Each point is reached from the start by the listed moves, each made once or not at all, plus a little noise. Say if it took an odd or an even number of moves. Then give how often each move was made.
In the rows, 128 means zero.

Moves:
(1): [197 111 119 116]
(2): [155 208 135 148]
Start: [137 124 148  68]
Points:
[161 210 156  84] -> odd (0, 1)

Moves:
(1): [206 103 115 135 100 107 114]
(2): [156 199 127 107 143 148 120]
(3): [124 121 205  92 122 121 122]
(4): [128 140 155 166 142 115 141]
(5): [138 115 135 116 176 125 140]
(6): [141 109 135 146 129 188 113]
Start: [ 93  80 162 122 157 147 127]
Points:
[217 121 181 162 160 191 103] -> even (1, 1, 0, 1, 0, 1)
[184  36 155 122 173 126 122] -> even (1, 0, 0, 0, 1, 0)
[197 123 229  75 143 135  92] -> odd (1, 1, 1, 0, 0, 0)
[191  18 169 130 175 183 107] -> odd (1, 0, 0, 0, 1, 1)
[ 90  96 192 155 174 129 143] -> odd (0, 0, 0, 1, 0, 0)
[221  88 239  78 192 191 100] -> odd (1, 1, 1, 0, 1, 1)

Moves:
(1): [193 119 120 100 133 118 112 120 132 136 132 133]
(2): [137 203 125 123 144 138 150 119 146 135 117 129]
(3): [137 134 178 101 111 131 124 137 115 117 119 124]
(4): [155 142 145 186 107 136 116 124 138 118 137 150]
(5): [131 124 140 144 175 126 112 126 116 130 122 135]
(6): [138 113 112 119 141 207 131 121 121 128 121 127]
(7): [142 120 135 128 137 127 176 127 123 129 148 124]
(8): [129 129 112 135 135 129 124 186 139 112 130 138]
(9): [132 111 138 121 138 130 131 121 183 111 119 137]
(10): [127 128 141 131 131 130 139 135 145 196 123 128]
(11): [117 133 139 108 133 128 104 135 136 131 188 133]
Start: [137 147 151 124 103  86 143 111 110  97 100 127]
Points:
[249 128 165 147 108 160 181  95 128 163 126 148] -> odd (1, 0, 0, 1, 0, 1, 1, 0, 0, 1, 0)
[221 126 219  44 112  81 148 108 160  82 166 138] -> odd (1, 0, 1, 0, 0, 0, 1, 0, 1, 0, 1)
[156 134 217  85 157 169 150 121  75  84 163 128] -> odd (0, 0, 1, 0, 1, 1, 1, 0, 0, 0, 1)

Moves:
(1): [145 104 128 108 147 136 146 112 132 131 112 148 136 136 131 120 127 122
 107 143 126]
(2): [159 140 141 143 121 143 129 131 138 135 117 131 104 118 142 130 117 119
 118 138 115]
(3): [125 116 180 117 116 104 102 146 122 128 147 115 161 127  93 153 128 144
 134 120 111]
(4): [ 90 117 150 151 135 148 103 132 127 131  89 108 117 168 126  81 128 149
 130 100 131]
(5): [118 118 154  97 161 165 108 113 138 115 137 116 122 137 138 139 124 135
 124 133 116]
(6): [131 127 123 145 107 148 133 133 109 157 140 130 112 122 120 137 166 153
 128 119 157]
(7): [111 123 145 121 113 135 157 121 145 133 116 127 131 123 135 147 136 140
 111 133 133]
(8): [124 133 121 123 138 136 127 143 136 134 153 118 132 139 126 113 110 136
 120 131 122]
(9): [109 124 117 123 105 137  99 143 155 129 105 152 127 154 112 136 127 139
 120 131 146]
(10): [118 123 130 138 147 113 118 116 133 141 120 129 143 119 133 119 139 115
 117 135 128]
(11): [156 132 114 154 137 104 147  97 143 142 162 167 129 142 137 136 111 146
 137 107 151]
(12): [124 153 128 125 137 124 135 135 120 130 120 158 119 126 126 126 114 130
 135 142 121]
(13): [123 130 130 139  95 138 126 127 122 121 144 141 158 131 139 126 125 104
 130 139 100]
(14): [116 143 115 115 114 143 137 138 113 136  95 119 126 174 137 150 160 129
 110 130 118]
(15): [123 100 137 130 143 126 113 134 123 133 118 115 125 107 155 118 134 122
 134 103 106]
(16): [126 122 103 145 141 123 122 117 120 134 114 129 137 112  92 150 120 125
 132 125 112]
(17): [132 122 146 157 142 112 139 155 144  86 127 149 122 111  86 162 156 119
 128 142 114]
(18): [137 136 104 129 125 132 126 125 125 125 119 130 148 139 135 123 146 172
 122 123 151]
Start: [ 96 163 127 133 110 146 107 135 117 105 138 146 106 122 166  71 124 106
 125 142 131]
Points:
[ 45 163 186 131 175 214  55 135 114 130  41 128  67 173 231  43 142 113
  92 131  70] -> odd (0, 1, 0, 1, 1, 0, 0, 0, 0, 1, 0, 1, 0, 1, 1, 0, 0, 0)
[101 183  94 188  92 146  83 119 130 153  77 235 127 155 182 106 124  91
 113 141  80] -> odd (0, 1, 0, 0, 0, 0, 0, 0, 1, 1, 1, 1, 1, 1, 1, 1, 0, 0)
[134 202 129 222  97 151 170 138 157 128 178 249 127 104 165 104 167 157
  88 166 141] -> even (0, 1, 0, 0, 0, 1, 1, 1, 0, 1, 1, 1, 1, 0, 0, 0, 1, 1)
[ 67 159 194 205 102 126  65 182 145 111 136 225  96 176  69 110 157 188
 141 103 168] -> odd (0, 0, 1, 1, 0, 1, 0, 0, 1, 0, 1, 1, 0, 0, 0, 0, 1, 0)
